Each row of a before or after table is a point. The points were changed in one or more steps. Then noise was added and the rows were shuffled. The steps act on columns, c1 being the first. What was done? A step turns or swaps two columns, mirrors them in a line or flattens them onto one, adds a multiple of one to another, or multiplies or shifts one. Angles are multiples of 10 degrees, from the lower column toward the higher: turns from -170 to 170, lines from 10 to 170 but not 90. Use the fewest steps. Two steps may share a column if one is a turn and the other turns, adds or multiplies; they go together, in the order done. Otherwise the lowest column goes first.
(in the rows, 128 means zero)

Before, 10 rows:
[[143,148],
[118,134],
[90,126],
[146,140],
[131,144],
[148,145],
[138,7],
[106,128],
[104,147],
[125,116]]
After:
[[140,150],
[197,31],
[114,127],
[100,132],
[135,148],
[129,155],
[120,144],
[108,116],
[96,109],
[130,115]]
Steps: turn c1 and c2 by 30 degrees

Before (13 x 4):
[[83,108,127,77],
[112,116,109,48],
[95,122,169,141],
[157,142,161,57],
[150,150,187,44],
[72,145,173,51],
[145,72,160,73],
[54,77,120,119],
[95,133,171,98],
[85,129,154,91],
[162,125,129,130],
[113,122,120,106],
[103,108,91,122]]
After:
[[158,133,173,95],
[140,124,96,131],
[169,141,111,58],
[111,109,170,76],
[103,115,136,48],
[150,144,195,50],
[163,71,121,73],
[113,123,139,106],
[82,108,137,120],
[138,130,177,90],
[95,77,196,119],
[192,148,129,44],
[155,122,175,143]]
Steps: turn c1 and c3 by -70 degrees

Before:
[[167,169,186,48,76,104,141,118],
[135,181,200,110,152,137,128,122],
[130,134,184,218,113,135,158,161],
[129,125,72,98,125,98,152,181],
[140,116,161,193,98,161,110,123],
[169,126,174,208,115,119,150,145],
[148,146,78,109,97,193,165,173],
[190,150,54,141,122,133,138,184],
[137,165,76,113,108,148,119,212],
[114,192,183,124,118,152,119,66],
[141,173,73,159,87,121,141,186],
[151,145,83,133,92,168,94,178]]
After (12 x 8):
[[115,66,183,119,125,144,117,194],
[130,163,183,112,218,134,158,136],
[151,178,83,92,133,156,94,147],
[190,184,55,121,141,131,139,149],
[139,123,160,97,192,151,111,117],
[128,181,73,124,97,106,153,125],
[135,121,199,153,111,134,128,183],
[149,173,78,98,108,172,165,149],
[139,214,77,109,113,143,119,164],
[142,186,75,88,158,123,141,172],
[168,146,174,115,209,122,151,125],
[166,118,184,75,48,112,142,168]]
Steps: swap c2 and c8; swap c4 and c5; multiply c6 by 0.7

Before, 10 rows:
[[146,100,108,113,155,94,118,120,120,128,121],
[131,111,130,94,120,129,97,106,114,128,133],
[146,116,140,137,125,104,133,111,131,125,105],
[107,157,117,108,98,120,159,112,101,153,141],
[99,148,118,142,126,109,106,131,142,140,163],
[154,147,89,78,137,88,133,137,116,106,133],
[125,156,130,137,131,134,129,145,111,146,146],
[116,125,141,129,111,112,115,152,99,133,106],
[143,129,142,107,157,97,126,116,136,161,116],
[143,131,99,102,152,116,100,113,138,154,119]]
After (10 x 11):
[[131,111,129,146,119,132,97,107,114,188,133],
[98,148,118,131,127,69,105,131,143,133,163],
[108,157,116,158,98,105,160,113,101,101,141],
[125,156,130,139,131,146,129,145,111,110,146],
[154,147,89,134,136,8,133,137,116,177,133],
[143,130,99,163,152,92,101,113,139,166,118],
[146,116,140,121,124,55,132,110,131,116,106],
[142,129,142,167,158,36,127,116,136,131,115],
[116,125,141,131,110,80,115,152,99,139,107],
[146,99,109,135,155,26,119,120,119,150,121]]
Steps: turn c4 and c10 by -120 degrees; add -1 times c7 to c10; multiply c6 by 3

Before:
[[125,142,166,60,182,76,155,96,117,168,98,85,87,171],
[136,83,70,152,160,123,55,92,110,148,185,188,150,157],
[99,144,192,74,142,118,68,161,168,124,196,121,104,123],
[78,71,136,105,179,135,55,81,119,92,111,169,174,200],
[168,50,87,112,135,184,134,151,108,119,139,152,102,168],
[143,148,106,152,196,122,137,126,104,179,97,79,145,149],
[160,62,91,75,165,122,61,148,160,81,143,148,117,112],
[124,48,89,159,112,125,93,176,206,142,155,135,145,158],
[121,156,180,55,184,77,154,174,198,141,139,136,158,108],
[128,66,124,130,105,86,130,184,145,118,155,92,199,156],
[164,128,171,80,125,99,60,101,171,139,99,145,160,95],
[110,65,77,128,111,130,80,147,101,184,95,151,107,114],
[94,68,136,180,145,110,87,99,115,70,149,166,139,166]]
After, 13 rows:
[[126,68,124,127,185,118,89,116,141,112,107,92,198,159],
[169,51,86,111,149,132,185,140,106,127,116,152,101,168],
[122,154,179,58,164,95,81,192,198,113,131,137,159,107],
[111,63,79,128,148,174,120,112,100,117,191,150,108,113],
[122,47,90,155,175,160,120,122,205,98,124,137,146,158],
[80,74,136,105,73,203,124,170,117,162,111,166,171,200],
[125,139,168,58,88,92,78,175,119,126,178,86,89,174],
[99,142,188,74,160,188,109,146,169,81,80,119,105,124],
[140,150,106,152,114,116,121,197,104,119,184,80,142,149],
[94,68,132,178,97,167,103,140,116,147,73,166,139,166],
[134,80,69,155,88,199,109,153,112,74,106,191,151,158],
[166,128,172,80,103,189,89,120,170,141,157,145,159,95],
[158,60,92,72,143,194,111,169,162,144,84,150,116,114]]
Steps: mirror c5 and c8 in the line at 50 degrees; turn c6 and c7 by 80 degrees; turn c10 and c11 by 130 degrees
